Every row gives one point. The points of each table are mixes of a few directions, plus a little noise. Count the directions of each table, and those that both share. Where both have some left over, give the other angles between the two spaces (their principal angles), to ten degrees, smallest first.

First (7 x 3):
[[ -3  41 -44]
 [ 23   1  62]
 [ 27  22  53]
 [-18 -60   4]
 [-26 -10 -61]
 [ 10  34  -3]
 [-13 -28 -11]]
Second:
[[ 38  -9 -21]
 [ 22  -5 -12]
 [ 24  -6 -13]
 [-84  21  47]]
Directions: first 2, second 1, shared 0; angles 80

First, 7 rows:
[[ 13  -2 -68 -21 -19 -14 -12 -58]
 [ 19 -11   7 -25  20  -9  10 -21]
 [-19  13 -36  24 -33   7 -17   4]
 [-11   3  52  18  14  12   8  46]
 [ -5   6 -56   4 -30  -2 -16 -27]
 [ 16 -13  64 -17  42  -2  22  18]
 [-12   3  37  19   7  10   3  38]]
Second (9 x 8):
[[ -7   2  15  11   1   6   0  19]
 [ 19  -7 -41 -29  -1 -15  -1 -50]
 [ 13  -5 -27 -19  -1  -9  -1 -33]
 [-26   9  56  40   1  21   2  70]
 [-11   4  23  17   1  10   0  29]
 [ 36 -13 -77 -54  -3 -29  -2 -95]
 [ -5   2  13   9   1   4   0  15]
 [-19   7  39  27   2  15   1  48]
 [  2   0  -2  -2   0  -1   0  -3]]
Directions: first 2, second 1, shared 1

First (10 x 11):
[[ 27  33  36  13 -39  17  -2  13  10 -32   2]
 [-23  26 -28  36 -57 -11 -42 -15  49 -45  48]
 [ -7  -4   0 -22   4  -1  22  -5 -13  -7 -20]
 [ 29 -28 -19   3  19   8   2  11 -45  27 -37]
 [-26  26 -29  21 -60 -12 -26 -18  39 -55  30]
 [  6  39  51  11 -18   8  -6   9  41 -18  36]
 [ -7 -26  11 -30  59  -1  26   3 -22  45 -16]
 [ 33 -37 -27  18  29   7 -16  16 -44  47 -25]
 [ -3 -39 -39 -12  31  -7  10  -4 -40  30 -33]
 [-32  11  43 -38  35  -5  32  -6  25   7  17]]
Second, 11 rows:
[[-22  32  -8 -16  -9 -23 -35  52 -15   4  -1]
 [-35  20 -10 -30 -17   4 -78  67 -28 -13  14]
 [ 34  -4  21  16   3 -45  69 -34  14  22   9]
 [ 40 -15  13  35  19 -18  95 -70  32  21 -17]
 [ 16 -35  11   2  -2  23   8 -34   3  -9  21]
 [ -6  19  -4   1   1 -16   0  16   0   6 -10]
 [-25  54 -36  22  25  -3  10  23  16  13 -77]
 [ -6 -13  -6  -1   1  31 -18  -6  -1 -12  -2]
 [ 20 -36  14   5   0  17  20 -42   6  -6  20]
 [-26 -14   1 -38 -25  28 -90  46 -33 -27  44]
 [ 10 -10   4   7   4   3  17 -18   6   1   0]]
Directions: first 4, second 3, shared 0; angles 70, 70, 90

First (8 x 14):
[[  0  18 -24 -16  -8  -2  -3 -34  -7  -4 -27  27  28 -36]
 [ 23   0  -3   2  -9  15 -21  -7  15 -29   8  30 -60  18]
 [ 22 -22  29  20  46  27  17  -9   7  24 -25 -44  48  39]
 [ 37  19   0  -4   3  14  26 -16   9  -6   9   4   4 -35]
 [  8 -48  31  10  28  17  -5   3  -5  -5  16 -27   2  95]
 [-84  10   2  25 -31 -35 -10  33   0   6  16 -14 -26   6]
 [-41   5  -8 -10 -24 -32   6  18 -18   3  26  -2   7 -16]
 [ 36  18 -27 -28  -6  -6  -9  12  -1  11 -22  26  -3 -71]]
Second, 11 rows:
[[  3  76   8 -51 -39  42 -46  56   9 -88 -15 -66  32  28]
 [ -3  16  -1  -3 -10  16 -14  24  -2 -25   3  -7   4  14]
 [  6  -1   6 -16   6 -16   9 -27   9  17 -14 -14   7 -17]
 [ 14   2  15 -43  10 -36  19 -60  20  33 -36 -38  18 -40]
 [-11 -14 -11  38  -1  17  -5  31 -15  -8  26  38 -18  22]
 [  4 -16   4  -4  12 -23  18 -35   6  31 -10   1   0 -21]
 [ -5  40  -2  -8 -25  37 -33  55  -4 -62   6 -19   9  31]
 [ -1 -38  -3  24  20 -24  24 -33  -4  46   6  31 -15 -16]
 [ -7 -51 -11  50  22 -14  23 -14 -14  44  24  58 -29  -4]
 [ -1 -22  -2  16  11 -11  13 -14  -3  24   6  20 -10  -7]
 [ -2   9  -1  -1  -7  11  -9  16  -1 -16   3  -3   2  10]]
Directions: first 6, second 2, shared 0; angles 50, 90
